Each row is a point. Examples show where two turns around zero, p and q, send a point. Write where each new point lands after one turn and then the other. Backwards means that the second turn is done in reverse. Each puzzle has new turns, and all numbers are rounded.
In the rows, 128 means zero.

Turn p:
[116 196 107] -> [189  92 142]
[101 142 139] -> [141 133 157]
[130  72 121] -> [ 97 169 104]
[165 102 145] -> [ 84 119 109]
Turn q:
[153  90  87] -> [138  69 115]
[101 146 123] -> [116 139 156]
[140 115 213] -> [173 190  88]
[146 140 105] -> [104 110 119]
[100 148 111] -> [109 130 161]
Where do these land?
p, then q backwards: [159 136 159] -> [137 138  86]
q, then p: [132  78 170] -> [121  86  79]
q, then p: [ 78  99 121] -> [ 78 100 139]
q, then p: [ 96 181 102] -> [130 143 193]
q, then p: [176 136  98] -> [144 180 111]
q, then p: [126 138 117] -> [127 138 139]

Turn p:
[100 108 183 156 116 180] -> [ 94 136 134 169 105  62]
[ 94  69  95 117 152 124] -> [ 67 143 159 115 154 155]
[108 113 127  94 146 179] -> [ 90 125 113 165 168 121]
[163 163  81 160 153  91] -> [154  79 121  74 110 165]
[135 118 137 109 117  83] -> [157 157 153 114 136 141]
[112 160  86 123 134  94] -> [135 132  99  78 137 156]
[162 165 152 163  63 170] -> [160 121  89 177  58 107]
[150 128 163 101 143 102] -> [168 131 156 131 157 117]
Turn q:
[ 78 105 127 145 104 146] -> [135  84 146 105 161 146]
[143  91 103 155 113 113] -> [134  83 113 160 116 131]
[142 148 149 167  99 105] -> [128 118 158 160 136  85]
[133 192 112  58 144 139] -> [158 218 120 112 130 147]
[124  93 110 167 149 177] -> [ 81  93 105 136 154 162]
[138  68 142 154  94 152] -> [119  64  95 125 150 106]
[142 184 120  70 177  77] -> [147 212 145 124  65 137]
[126 142 161 108 144 116] -> [121 152 140 102 112 109]
Where do these land?
p, then q backwards: [172 143 131 126 123 175] -> [154 101  91 157 105 112]
p, then q: [105  94 117 147 118 173] -> [138  97 176 117 152 145]
q, then p backwards: [112  83 111 152 139 126] -> [156 129  93 149 148 148]
q, then p: [173 177 191 151  84 116] -> [179 135 160  44 125 111]
p, then q: [112 125 142 161 185  67] -> [149 153 107  64  84  98]
q, then p: [151 121 147  72 115 125] -> [164 130 110 118 137 178]
q, then p: [ 86 180 100 107 146 153] -> [141  87  89 156 155  87]
q, then p: [113 101  85 108 114  89] -> [135 116 142 181  96 154]

Turn p:
[ 77 144 141 118 136 182 127 110  85] -> [156 158 118 108 131 141  89 194 122]
[157 107 118 100 103 120 128 137  92] -> [124 137 125 103 120 123 176 136 160]
[ 52 125 134 137 143 125 163  80  88] -> [103 148  90 100 102 133  88 183  76]
[126 116 125  84 100 107  79 138 139] -> [116 107 165 103 171 113 161 137 136]
[154 161 130 166 170 104 143 200 164] -> [111  93 135 171 114 135  80  65 177]
[167 180 127 195 148 113 129 150 161] -> [129 134 121 185 128 103  87  58 147]
[160 107 162  90 116 125 127 122 151] -> [145  93 152 143 118 117 174 139 126]
[146 130 130  85 100 111 112  96 119] -> [117 135 138 130 144 101 178 156 124]
[ 78  81 126 154 165 163 116  88  82] -> [160 132  62  78 136 153 102 160  88]
[147 109  89  70 126 141 118 115 145] -> [121 129 141 136 160 168 184 144 129]
[143 149 126 208 102 118 165 171 181] -> [128 142 161 151  85 121  87  36 124]
Turn q:
[ 92 130  97 193 145 158 153 164 165] -> [107 179 114  97 101 116  98  69  88]
[130 161 156  91  70  79 138  66  93] -> [115  51 164 154 106 148 191 161 142]
[136 161 125  92 143  90  93  97  96] -> [159  98 151 161 145  99 171 136 157]
[ 94 111 115 124 166 170 124 132 125] -> [121 149 103 117 143 123 107  87 164]
[125  74 116 125 133 119 136 133  87] -> [136 107  64 138 124 126 119 137 137]
[184 143 121 119 122 102 129  78 107] -> [173  81 160 159 109 132 126 151 133]
[123 119  85  96 146 164 151 180 139] -> [140 146 103  55 140 105 105 122 143]
[110 119 148 168 151 120 141 192 177] -> [105 177 113 107 160 126 114 109  61]
[146 133 133 118  70 103  79  93 132] -> [138 136 154 162  98 150 173 178 142]
[147 122 164 106 114 112 128  73 148] -> [138 102 158 153 139 185 143 142 135]
[121 135 149 176 147 192 138 201 138] -> [ 73 180 124 104 142  97  60 117 105]
Where do these land?
q, then p: [155 149 173  84 117  58  89  90 160] -> [176 100  99 154  44 150  98 114 159]
q, then p: [100 167 104 101 103 113 135 101 159] -> [137 126 151 149  73 131 153 162 109]
q, then p backwards: [101 156 159 123 159  31 144 137 159] -> [149  82 109 113 111 113  82  67 196]
p, then q: [190 114 103 132 131 145 114 144  49] -> [183 133 173  57 113 147 132 109 107]
q, then p: [111  90 104 132 114 132 146 160 160] -> [113 168 139 135 150 150 144 160 153]
q, then p: [103 117 131 111 136 157 107 158 161] -> [110 132 140 171 151 141 106 156 134]
p, then q backwards: [116 142 126 116 126 141 143 106  69] -> [137  99 114 121  94 143  98 165 125]
p, then q: [110  87 138 102 104 159 132 145 112] -> [117 117 135  90 154 139 110 171 143]
q, then p: [163 152  95 182 182 161 139 137 158] -> [141 131 107 142 176  46 151 148 135]
q, then p backwards: [103 152 104 223 123 145 136 150 107] -> [122 155 141 193 101  77 183 106 137]
p, then q: [197 116 190 119 119 157 129 114 120] -> [157 105 131 118 101 149 100 169  58]
p, then q: [ 88  95 111 112 121 136 122  92 123] -> [117 104 110 103 146  88 116 135 159]
